Each row of a before or after table is a point. One or more steps were done to the points. Then noise was added and the rows were shuffled. The steps act on how far a point lies along the listed directions, d1 being the first. What was done? A step turns or swaps two directions, mirrors them in a line or flattens them onto one, adds a multiple of one to another, or multiplies one. Angles are multiples of 10 degrees, from the lower direction toward the higher: turns from -170 to 170, lines from 10 to 170 but not 90. Use the fewest steps. Two steps may share a direction if one is a turn and the other turns, adds or multiplies; they go together, in the order done. Otherwise the lowest direction goes first.
(in the rows, 128 means zero)

Directions:
(1): [153  90 116]
(2): [ 96 100 148]
Before, 12 rows:
[[119 125 144]
 [ 99 101 121]
 [133 109 135]
 [172 118 116]
 [188 164  78]
 [118 127 119]
 [124 141 145]
 [164 176 108]
 [177 190  98]
 [132 122 100]
 [133  89 141]
 [150 127 124]]
After, 12 rows:
[[ 49 116 160]
 [146 136 130]
 [143 111 129]
 [108  98 153]
 [ 55 149 168]
 [154  97 129]
 [134 145 140]
 [107 111 115]
 [124 127 114]
 [146 116  93]
 [ 78 144 160]
 [118 116 144]]
Steps: mirror d1 and d2 in the line at 20 degrees

Directions:
(1): [123 117 159 145 181 159 155 121]
(2): [194 114 110 113 125 144 149 119]
(3): [147 135 134 142 133 165  74 160]
(4): [115  65 132 101 126 127 126 160]
(5): [157 135 180 133 127  85 131 151]
Before:
[[ 97  91 184 131 139 114 125 141]
 [110  69 147 105 156 133 172 143]
 [188 108 152 141 175 165 151 114]
 [ 90  70 146 105 151 143 158 150]
 [126 120 113 154 126 177  77 147]
 [131 128  94 115 105 158  76 145]
 [132 133 126 125 124 159 116 119]
 [120 101 145 130 173 149 161 108]
 [141 160 105 128 114 167  73 152]
 [122  88 154 137 154 128 162 121]
 [148 143  78 128  97 168 136  82]
 [113 120 166 117 123  98 105 170]
 [114 116 149 153 166 182 158 115]]
After (13 x 8):
[[103 123 151 132 172 154 163 123]
 [146 111  76 111  90 152 149  89]
 [128 127 127 127 121 152 118 120]
 [107 125 188 152 146 130 115 130]
 [127 139 138 142 168 151 165  89]
 [129 155 133 164 152 180 151  99]
 [129 110 105 116 118 167  83 147]
 [130 130 113 160 124 182  76 149]
 [131 138 108 123 112 165  76 166]
 [185 142 141 149 164 135 170  82]
 [121 120 150 135 169 141 179 116]
 [116 124 171 122 142 117  98 170]
 [129 122 151 151 156 133 163 103]]
Steps: multiply d4 by 0.7; turn d1 and d4 by -40 degrees; add -0.5 times d2 to d3

Directions:
(1): [147 131 107 147 106 167 176 122 171 104 117 157]
(2): [ 83 137 148 189 136 134 142 146 140 127 167 106]
(3): [138 128 197 110 129 144 116 117 138 120 161 173]
(4): [140 156 119 136 151 135 141 145  66  77 136 146]
Before:
[[ 91 134  89 151 125  99 107 139 129 183 106  68]
 [156 137 141 107 108 142 133 112 149 126 122 180]
 [134 139 172 115 154 120 106 147  73 107 152 147]
 [139  90  76  98 103 140 137 115 204 144  99 140]
 [134 127  67 102 150  99 123 139  73 115  97 101]
 [132 119 149 103 155 121  82 133  73 115 131 137]
 [126  86 127 110 134  99  93 119 139 174  99 103]
 [116 139 172 110 150 104 106 123 106 130 156  97]]
After, 8 rows:
[[113 146 161 119 160 110 117 130  93 113 159  97]
 [172 157 126  79 135 133 111 123  72 107 103 171]
 [152 127 102 140 155 133 138 143  73  88 107 142]
 [100 117 128 141 158 107  86 149  90 137 131  93]
 [140 105  90  70 141  90 100 123  96 146  89 103]
 [110 142 104 172 109 128 152 131 157 139 127 118]
 [147 120  51 127 119 158 172 135 159  89 103 153]
 [ 91 126 160 148 152  99  95 151 107 151 150  91]]
Steps: mirror d1 and d4 in the line at 160 degrees; swap d2 and d3

Directions:
(1): [127 107 134 143 192 134 156 127 164 126 150 113 151 148  80 145 112 127
  81  93]
(2): [ 53 141 126 160 113 125 107  83 150 144 124 131 123 133 127 173  98 102
 153 111]
(3): [145 134 115 130 104 126 108 137  85  70 164  97 136 129 133 183 133  87
  98 119]
Before:
[[104 122 133 108 141 146 122 121 143 156 144 123 127 122 127  93 130 154
  145 139]
 [ 74 130 128 114 137 121 130 116 178 183  92 166 132 136 126  86 112 165
  169 134]
 [158 119 146 109 124 117 127 147 117 127 122 134  95 142 118  92 146 148
  135 138]
 [189 134  97  92  77 142 105 169  54  99 141 125 113 105 162 118 164  97
  148 160]
 [159 123 142 123 111 141 134 153  88 125 129 103 132 100 147 130 145 142
  131 125]
 [153 121 118 120 115 138 120 134  80  42 169 104 142 139 139 204 134  92
   87 111]
 [ 55 157  93 159  82 145  77  90  90  84 143 106 133 119 155 226  89  59
  133 114]
 [115 123 130 130 109 123 141 115 144 174  98 145 118 103 130  96 113 167
  170 157]]
After (8 x 20):
[[ 65 151  94 163 100 147  81  98  94  78 153  99 139 122 140 230  89  57
  109 105]
 [ 42 130 135 155 122 140 115  66 164 137 117 150 122 139 144 186  91 113
  165 108]
 [139 118 129  97 137 149 123 142 121 128 158 111 133 119 130  95 143 149
  120 138]
 [ 79 123 113 138 140 147 131 107 162 187 109 152 114 125 114 125 111 113
  175 125]
 [191 119 110  75 128 127 133 185  98  87 148 117 154 135 127 100 154 151
   96 137]
 [138 121 148 120 133 120 133 134 141 144 117 142  94 146 107  93 138 153
  139 128]
 [186 110 124 112 125 125 156 156 108 114 137 110 135 107 120 109 132 162
  110 152]
 [106 123 147 146 131 143 141 119 133 169 111 120 128 109 139 128 120 152
  154 108]]
Steps: multiply d1 by 0; swap d2 and d3
